Rows are points. Examples show where two turns around zero, p and q, send a point. Where does a point land after both, in the order given? Backwards means that the second turn is done in reverse. Each puzzle has new turns, and all numbers are rounded.

Turn p:
[-35 -26] => [-32 -30]
[45 13] => [43 18]
[ -6 -14] => [ -4 -15]
[-3 28] => [-6 27]
Turn q:
[ 28 -33] => [ 30 -31]
[ 5 30] => [ 3 30]
[-32   3] => [-32   1]
Where do these land?
p, then q: [-26 -22] => [-22 -26]
q, then p backwards: [  0 -35] => [ -2 -35]
p, then q: [22 32] => [16 35]
q, then p: [-31  12] => [-33   7]
q, then p: [35 13] => [32 19]

Turn p:
[-38  -9   9] => [-36 -17   1]
[ 21 -64 -17] => [ 37 -57 -14]
[-22   5   5] => [-23   0   1]
[-9 16 16] => [-15  13  14]
[ 10  40 -25] => [  6  43 -21]
[37 13 13] => [30 19 20]
Turn q:
[ 22  -4 -22] => [ 23 -20  -8]
[-18  47 -33] => [ 15  30 -50]
[ 13  19 -33] => [ 29  -3 -28]
[-17 -23   4] => [-26 -12   3]
[ 2 -8 44] => [-14  13  41]
[ -1 -31  40] => [-26  -8  43]
Where do these land?
p, then q: [ 8 15 45] => [-10  33  33]
p, then q: [41 -3  1] => [34 -4 23]
q, then p: [-14  -9  20] => [-24   0   9]
p, then q: [-9 -4  4] => [-11  -1   0]
p, then q: [-46 -29 -37] => [-30 -41 -42]
q, then p backwards: [ 20  30 -33] => [ 33  -5 -35]

Turn p:
[ 13 -25 -33  25 -27   2] => [ 25   4 -20   7 -35  30]
[-11 -15 -10 -10 -41  19] => [-13  17  -8 -25 -23  30]
[ -2  17 -14  -8 -44 -12] => [ -7  33 -10 -13 -33 -10]
[-18 -32 -15 -22  19 -43] => [-16 -48 -33  -4 -14 -21]
[ 6 38 -4 -4 40 32] => [ 1 21 -1 19 57 -4]
[-12  35  46  25  58  17] => [-11  -8  51  40  56 -14]
[ 23 -19  31  -6  -5 -15] => [ 19 -21  23 -25  -8 -11]
Turn q:
[15 33 -3  4 21 92] => [  6  53  -4  44 -25  70]
[-20 -26  22 -17 -19 -20] => [-19 -23  28 -27  -3 -14]
[ 12 -28   6  -3  14  -1] => [ 16 -23  16   5   7   8]
[ -4   8 -27 -23   3 -16] => [-15  -9 -26 -10  23   4]
[19 64 -2 -1 21 -9] => [ 21  53 -32 -12  24   1]
[  9 -31   6  28 -44 -16] => [  9 -32   4  -6 -42 -33]
[-31 -20  -2  11   3 -30] => [-18 -19  14   6  16 -35]
Where do these land?
q, then p: [-39   3  18  31   2  21] => [-18  12  40  23 -21 -16]
p, then q: [ 46  17  14 -44   4   5] => [ 21  -1 -13 -34  49  20]
q, then p backwards: [-46 -23  19  18 -24  -3] => [-33  14  38   4  -9 -34]
p, then q backwards: [-45  -7  22  35  10 -24] => [-37 -45  -7  18  -9  25]
q, then p: [ 27 -16 -16 -20  18   9] => [20 -8 -7 -3 21 33]
q, then p: [ 57   2   8  -1 -10   4] => [ 40  21 -15 -33   3   9]
p, then q: [  0  24 -65 -19   1 -12] => [-12   0 -65  21  15 -16]
